Rows are points. The window is the flat piece filled in between its corners: a triangle in 3 columns, a solid with four corners in 4, and so on. A path goes straight from each point to the next, and from the last back to the first. List the points from which the path goes on through the window.

Window, 4 rows:
0:  24  -2 -46  17
1:  21 -37 -11 -36
2:  29 -10 -20  47
3:   0  24  13 -50
Path:
(1):   4   0 -19  17
(2): -12   6 -32  24
(3):  50  20 -10 -31
(4):  24  25   2 -33
(5): -35  -5  -2 -37
(6):   2 -17 -31  60
(7):  43 -17 -43  25
(8):  58 -19 -37 -16
(9):   5 -39  -1 -38
(10):  -6  -1 -26  50
(11):  45   6 -35  25
(12):  26  31 -26 -18
Through the window after points: 4, 8

Window (4 x 4):
0: -28  41   6  -2
1:  34 -25 -53  30
2:  39 -32 -18  29
3: -21   0  -6 -27
Path:
(1):  33   7 -24  14
(2):  -2   9 -25  39
(3):   6 -38 -57  39
(4):  42 -13 -42  19
(5):  43   6 -26 -20
(6):  22 -60 -16  47
(7): -37   4  -6   0
(8):  -2  14 -17 -18
Through the window after points: 3

Window, 6 rows:
0: -24  -7  42  -4   9  29
1:   0  46  41 -29  -6   8
2:  25 -15  17  -2 -58 -39
3:  60 -33 -11  12 -51 -13
4: -15 -37 -16  -2  30   2
5: -40  14  15  25  36  20
Path:
(1):   4  -5  37   7   6 -16
(2):  20 -35  34   6  28 -27
(3): -15  -3  -9   4   9  20
(4): -25  -7 -13  -3 -27  51
(5): -17 -16  25  18  20   1
(6):   4   6  54 -15  26  -1
(7): -23  31  23 -14  -9  14
(8): -11 -12   1   5   1  25
(9):  17 -31  12  -1  39 -20
(10):   0 -24  27  -5  26  -9
(11): -30  -7 -16  -5   3   6
(12): -11   3 -13  -5 -33   4
Through the window after points: 12

Window:
0: -21   5  24   8 -15 -49 -13  10
1:   1  27 -38  12  -8 -14 -17  -2
2:   1  25 -26  33 -21  33  25   1
3: -16  14 -31  -3  21  16  -9   0
4: -15   9  33  21   3 -33 -19 -24
5:  10 -11   3 -30   6   3  10 -26
6: -11  -9  10  19  35 -60 -14  -9
7: -19 -16 -19   2   3  -3   0 -28
Path:
(1): -44  34 -39   7 -19  12  26 -13
(2):  38  -1   1  33   2   4 -14   5
(3):   6 -19   2  -4  14  -8 -14 -19
(4): -11  10   4  -8  15 -37  17 -15
(5): -26  23 -16   2   8 -20  11 -38
(6):   8   8 -21  18  -1  20   0   1
(7):  -3  -1   5  15  10 -11 -22   1
(8): -27  17 -16  -2  13 -23   6 -16
(9): -26  20 -16   9  16 -42  -3  -6
(10):   2  -5   4  32  -6  -9 -21  -6
(11):  12   3 -13  21 -13   3 -23 -11
(12): -18  15 -23   1  11 -16  -4  -4
(13): -13  35  -7  -3  13 -15  14 -12
(14):  -2   0 -18  15   0 -20 -22  -4
(15):   7  -7  10  20  15 -25 -22  -4
(16): -22   8   7   0   1 -26 -10 -24
Through the window after points: 1, 3, 7, 11, 13

Window (8 x 8):
0: -16 -21 -34  12 -11 -38  14 -20
1: -22   5 -11   5 -41  17  13 -48
2:  16  19  17  10  50  32 -21 -14
3: -12 -10  59  30  41  26 -40  -9
4:   3  34  -8  22  10 -23 -46  28
5:  -3 -40 -21 -18 -45  29   9 -29
6:  24  -7 -23  11 -58 -39  30 -15
7:  -3  19  36 -15  34 -14 -38  -7
Path:
(1):  22 -11   8  17 -14   8 -31 -60
(2):  28   1  -4 -21  13  -9 -51 -15
(3): -34  27  56  20  40   7   6  -6
(4):  7 22 12 -2 -6  4 23  4
(5):  26 -23 -18  21 -23 -10 -47 -35
(6):  26 -27  -5  19 -19 -23  -4 -39
(7):   3   5  -9   9 -34 -21  16  -1
(8): -17   4 -28  -7 -23  -1  25  -3
Through the window after points: 2, 6

Window:
0:  10 -16 -25  -8  -2  -1  -7   1   3
1:  32  11   1   1 -18  -1  14 -18  -5
2:  22  10  60 -36  44  27  -1  25  -2
3:   5 -38  56 -19  12   7 -18   1   2
4: -14  -5   8  -2 -13 -11 -57  30 -23
5: -27  -4 -15  21 -10  -3  -3  -3  10
6:  22  -3 -12  13 -31 -20  -7  18  19
7:  27  13  -1   3   3   0 -21 -13  22
8:  21  23 -30   8  -6 -47   0  -7   8
Path:
(1):  29 -22  -2   7   0  -3 -12   4  -9
(2): -16  10  22  -8 -17   5 -16   4  28
(3):   6   7   1 -35 -23  -1   1 -16   0
(4):  10 -32  -4  25  28  -3 -35  33  -1
(5):   1 -19  11  13   5  10 -17   9  -7
(6):   0   6  18 -20  -5   0 -20  13   2
(7):  -5   9 -18 -22 -21 -10  -5   5   8
(8):  42  18  -8  50  17 -27  -9  -5   7
(9):   3   4   4  35   0  12 -20  19 -30
(10):   0   1  10 -13  -7 -13 -18   3  15
(11):  -9   9 -16 -15 -29  -4  -2 -21  18
(12):  32  -6   1  28   1 -20 -18  16 -17
Through the window after points: 3

Window (11 x 11):
0:  11  -9  29 -33  15  12  31  15  11 -19  -1
1:  35  39  16 -34   2 -27  10  -8 -14  -5  -6
2: -45  -9 -38 -48  13  36  15 -19  24  14 -37
3:  -3 -10  20  39 -55  -3   4 -16 -24 -10 -24
4:  56 -25  -2  -7   7  -4  -9 -33 -13 -10  -7
5:   8 -28  -8  16 -13  16 -19  26 -25 -11 -19
6: -21  -2   8  24  -9  21   8  15 -13 -44  12
7:  -7 -43 -28  24   8   0 -60  -9  43  47 -11
8: -31   2  28  20  15 -21 -26   3 -25   1 -22
9:  10 -17 -14  -8   8   0 -17 -28  -4  57   0
10:   8 -12 -23 -37  41 -29  22  -2  19  20  -3
Path:
(1):  -1 -27   6  -1  -2 -10 -28   4   0 -19   5
(2):  29   4 -10  34  -8  12  10  -2 -14  44 -32
(3):  39  15  -9  17   7  26  23  -9 -11   9 -23
(4):  -6 -11  11 -18  -9 -19 -11  -7  -3   1 -13
(5):   6 -27 -10 -12   4 -10 -22 -17   3  11  -9
(6):  26   8 -14  28  29  11  25   7  32  30  -9
(7):  11   2  -3  23   0   5  -7  -8  -9   8 -37
(8): -33 -57   5 -10 -19  15  -2  24 -10 -35  34
(9):  -4 -25  11 -36  -4 -11 -13 -16 -15   4  -4
(10):   8  -5 -11 -10  10   7   8  -5   8  17 -21
(11):   4  16   1  12  18   5  13   0 -20  23 -22
(12):   4 -42 -12 -47 -13   3 -21 -25  23  -3  11
Through the window after points: 5, 11
